Rows are points. The last column is the point's height on a tilted bowl or saddle (a function of degree 2), plus a little noise. Along how many of its main directions does it bend up, bend down or stay straight?

Points (15 x 4)
[[  5  23   4  -4]
 [-41  12   2  18]
 [ 66  71   4  59]
 [-30 -23  15  19]
 [ 61  22  -4  26]
 [-42  66 -15  60]
 [-10  58  -3  23]
 [ 20  15  19  -2]
 [ 14   7  19  -3]
 [ 14  14 -15   0]
 [-43 -14 -12  26]
 [  4 -63 -15  55]
 [ 28   4  35  10]
 [-10  11  13  -2]
 [  6   1  -5  -3]]
Directions: 3 up, 0 down, 0 straight

Points (26 x 5)
[[-39   6  15  31  31]
 [ 17  10  49  -6  11]
 [-20 -36 -25   9  30]
 [-58  -1  15  -8  40]
 [ 38  -8  18  -3  21]
 [-55 -24   2  39  42]
 [ 13 -17  11   3  18]
 [ 17 -29  -4 -13  27]
 [-13  -7  62 -38   5]
 [-52  24  22 -38  48]
 [  0  10  21  21  18]
 [ -4  29  15   1  21]
 [-14  -8  17   8  18]
 [ -2  27 -25 -23  18]
 [ 16  29  26  14  19]
 [ 36  31   1  14  14]
 [-74   8 -17  -2  58]
 [-48 -48 -39  24  47]
 [ 61  -4 -55  51  -4]
 [ 26  10  10  42  20]
 [-11 -41  -4 -10  31]
 [ 47  23   8   3  19]
 [ 16  13 -31 -50  29]
 [ 24  20 -22  15   6]
 [ 11  13  19 -80  53]
 [-40 -60  42 -10  15]]
Directions: 3 up, 1 down, 0 straight

Points (27 x 5)
[[-23 -24 -26  28 -14]
 [-74  39  -5 -84  19]
 [ -6 -55  10  -3   6]
 [ -1 -53  -3 -12  17]
 [ 31  13 -15  -2 -13]
 [-33  38  14  77  82]
 [-25   3  11 -38  15]
 [-15   4   5 -12   6]
 [-49 -36  37   2 -26]
 [ 16 -15 -22  18  -3]
 [-28  18   7 -43  12]
 [ 11 -60  26   2   9]
 [-14 -42  18  30  -4]
 [ -7 -15 -41  25 -22]
 [ 23 -38  -4 -47  65]
 [-22  -6   0  -5   4]
 [ -1 -21  11 -30  25]
 [ 26  18  33 -32  -8]
 [-20 -11  29  18   3]
 [ 10 -15 -15 -55  53]
 [ 66  40   0 -12 -62]
 [-19  19   2  19   6]
 [ -9   6 -17  12  -4]
 [-55 -57   3 -32 -22]
 [ 12  55  24 -28 -35]
 [ -9  21 -35  -9 -20]
 [ 14 -27 -25  -1   6]]
Directions: 1 up, 2 down, 1 straight

Points (23 x 5)
[[ 28  36 -21   3  23]
 [-42  21 -51  -2  31]
 [ 12 -39 -19 -14   1]
 [-19  32  37  33  20]
 [-36  29  20   5  22]
 [-48  -4  40  -8  34]
 [ -1 -18  56  39  32]
 [  7   8  16   3   5]
 [ 22 -26 -16 -26  10]
 [ -6 -69  -7  18   4]
 [-34 -71 -47 -15 -15]
 [  1  17 -43  -7  18]
 [ 20 -43 -20 -13   6]
 [-18  28  30  23  15]
 [ 90 -14   7 -39  85]
 [-31   8 -28 -47  28]
 [  7   2  40 -76  72]
 [ 29   2 -21   2  16]
 [ 24  -5   0 -27  13]
 [ 17 -27 -11   1   5]
 [ -7  -4 -22 -15   2]
 [-10   4  15  29   8]
 [ -2 -17  17  48  20]]
Directions: 3 up, 0 down, 1 straight

Points (41 x 7)
[[-60  11   8  31 -25  26  30]
 [  1  33  -4 -42 -19  19  26]
 [ -7   6   5 -26 -30  34  15]
 [-31  14 -12  -3 -14  23  15]
 [-40  60   7  16 -29  15  16]
 [-14   7  45 -45  36  14  21]
 [ -8   3  67   0  47  20  16]
 [-31 -15  13  18 -42 -11  12]
 [ 28  40  -8   7 -10  -3  25]
 [-13  -2  32  58  10  -1  28]
 [ 33  42 -24   0  53  12  -8]
 [ 21 -19  -4 -14  29 -88  78]
 [ 15 -50 -39   2   3  48 -23]
 [ -8  -3  39  59  -1   5  36]
 [  5  32  87 -57 -47   0 -23]
 [-47  -6 -10 -13 -50 -18  -8]
 [ -9  -8  53  75  14  18  48]
 [-43   1 -44  -2  16  24   5]
 [-40  27  -6   6 -29  11  11]
 [ -7 -18  -4 -25  13  26   9]
 [  6  -9  40  11  -9  23  12]
 [ 51  28  12  -1  36 -59  81]
 [-10  -7 -23 -23  29  -8  12]
 [-48  56  43 -42  56  11  33]
 [-50   6  -9  47  -4  -7   1]
 [ -5  29  25  18 -27 -11  22]
 [-15  31  22 -20   5   2  16]
 [ 46 -79  18 -36  35  -7 -26]
 [  9  -3  29 -15  -7  33   5]
 [ 39  -1  40  20  -5 -25  35]
 [-61 -23 -16   8  -7  12  23]
 [ 11  20 -12  19   2  -7   9]
 [ 18  12  29  -9  -2 -23  22]
 [  6   6   2 -14   1  -6  11]
 [ 15  52  18 -36  19  24  43]
 [ 18  20 -29  21 -52   7  21]
 [ 14  -3 -12  21  -6  20   4]
 [  9  20  26 -15 -22 -55  27]
 [ 20 -21  42  49  15  71  24]
 [-17  22  29  21  -3  47  36]
 [ 13  43  -2  42 -33 -57  53]]
Directions: 3 up, 2 down, 1 straight

Points (40 x 7)
[[-40   3  28   6  29 -21  31]
 [-66  -7  25 -32  16  -7  30]
 [ -8  17  14  45  27 -26  46]
 [-18 -23  30 -32  -6 -21 -17]
 [-17  20  30  31 -26 -65  30]
 [-15  -1  36  12 -22  37  -3]
 [ 24  -6  -1  10  37  34  16]
 [-17 -31   8  21 -41  23  13]
 [-14 -23 -37 -39  20  16  -8]
 [ 25  42   7  15  29 -27  40]
 [-24 -85  34  10  22 -29   3]
 [  7   7 -22  45 -50 -32  41]
 [  8  48  -7 -33   9  19  24]
 [ 69  16  30  -3 -33  28  21]
 [ -1  26  23  20 -72  70  44]
 [ 14  38  45  -8  26 -13   8]
 [ 20  10  40 -10 -31   2 -14]
 [ -1  60  15  -5  12 -27  27]
 [ 20 -20  -2   4 -13  -1  -3]
 [-13  -8 -35  -8   7 -33  -2]
 [ 24 -41 -12  27  29  47  11]
 [-14  63  35  16  -6 -28  24]
 [ -4  -5   9  18  24 -40  20]
 [-28 -53   2 -20 -46 -32 -12]
 [  8 -22 -21  18  16  50   1]
 [  4 -41  11 -27   9  -3 -26]
 [  9 -39 -13 -41 -26 -28 -20]
 [  5 -21 -68  58 -19  41  23]
 [  2  72 -14  80  34 -36  90]
 [  0  -8  15  37   7   4  20]
 [-36  18 -22  49 -28   4  43]
 [-42   8  23 -25 -18   5   7]
 [-12  42 -11   7  14   0  26]
 [-11  52 -22 -10  42  16  43]
 [ -8  42 -18  -6  60  29  46]
 [-34 -28  17 -26 -25   6 -10]
 [  3  14  -5 -10  -6  13   3]
 [-22  30   6  25  18 -28  33]
 [ 51 -18  -5 -63  19  36   9]
 [-46  19   9  15 -59   4  48]]
Directions: 3 up, 1 down, 2 straight

Points (46 x 7)
[[ -5 -75   8 -37 -61 -12  28]
 [ -6  12 -14  19   4 -14  32]
 [ -5  -9   7 -51  27  43 -17]
 [ 46   8 -11 -20   8  21 -13]
 [-21  19 -31 -11  37  17   5]
 [ 70  28 -58 -10  42  -9 -35]
 [ 41 -17  17  -9  26  -8 -16]
 [  7  41 -74  11 -23  11  10]
 [-26  29  37  14 -18  17 -10]
 [  4   5  22 -52  31 -13 -27]
 [ 24 -27  23 -34 -46  17   2]
 [  3 -37  30  10  -9  17   7]
 [-27 -25  42  41  14 -10  27]
 [  9  -6  20  10  -2  17   3]
 [ 43 -27 -10   9  34  34  10]
 [ 54  13  -7  23 -37   1  26]
 [-11   2  15 -21  15 -25   0]
 [ 30 -54   9 -65  22 -23  -8]
 [ 26   0  23 -40   1 -14 -16]
 [ -2  22   7 -12  14  -5   1]
 [ -9  -1  86  26  13 -29 -42]
 [ -6  15  37 -44  53  29 -67]
 [  6 -33  20 -79  36  45 -18]
 [-19  53 -34  20  -9 -35  50]
 [ 47  10 -43  -7  37  -5 -10]
 [-23  -7 -89   1  11   9  21]
 [-43  63  15  -9  15 -63  36]
 [ 24   7   6 -25 -38  37  -7]
 [-20  15  25  -9 -12  -5   1]
 [ 20 -11  67  -6  -3   7 -55]
 [ 26  -2 -36  68  23  54  52]
 [-18 -44 -11 -27  24  58  33]
 [  2 -53   1  13 -30  -5  35]
 [ -7  10 -10 -13  -3  35   0]
 [-14  14  66 -31 -13 -42 -37]
 [-51   8 -14  51 -22 -21  51]
 [-23 -22  -6  -5  41 -16  21]
 [-17  -5   0  61  21 -27  73]
 [  6   6  26   4   0   0  -1]
 [ 71  26 -18 -27  28  12 -42]
 [ 15 -44  10  10   1  33  26]
 [-19   1   0  19 -49 -31  28]
 [ 15  36  46  23  -4   3  -7]
 [-15  -2   0 -42   5 -40  10]
 [  2 -48  10  -3  39   2  22]
 [-29  26   1 -18 -11  15   5]]
Directions: 2 up, 3 down, 1 straight
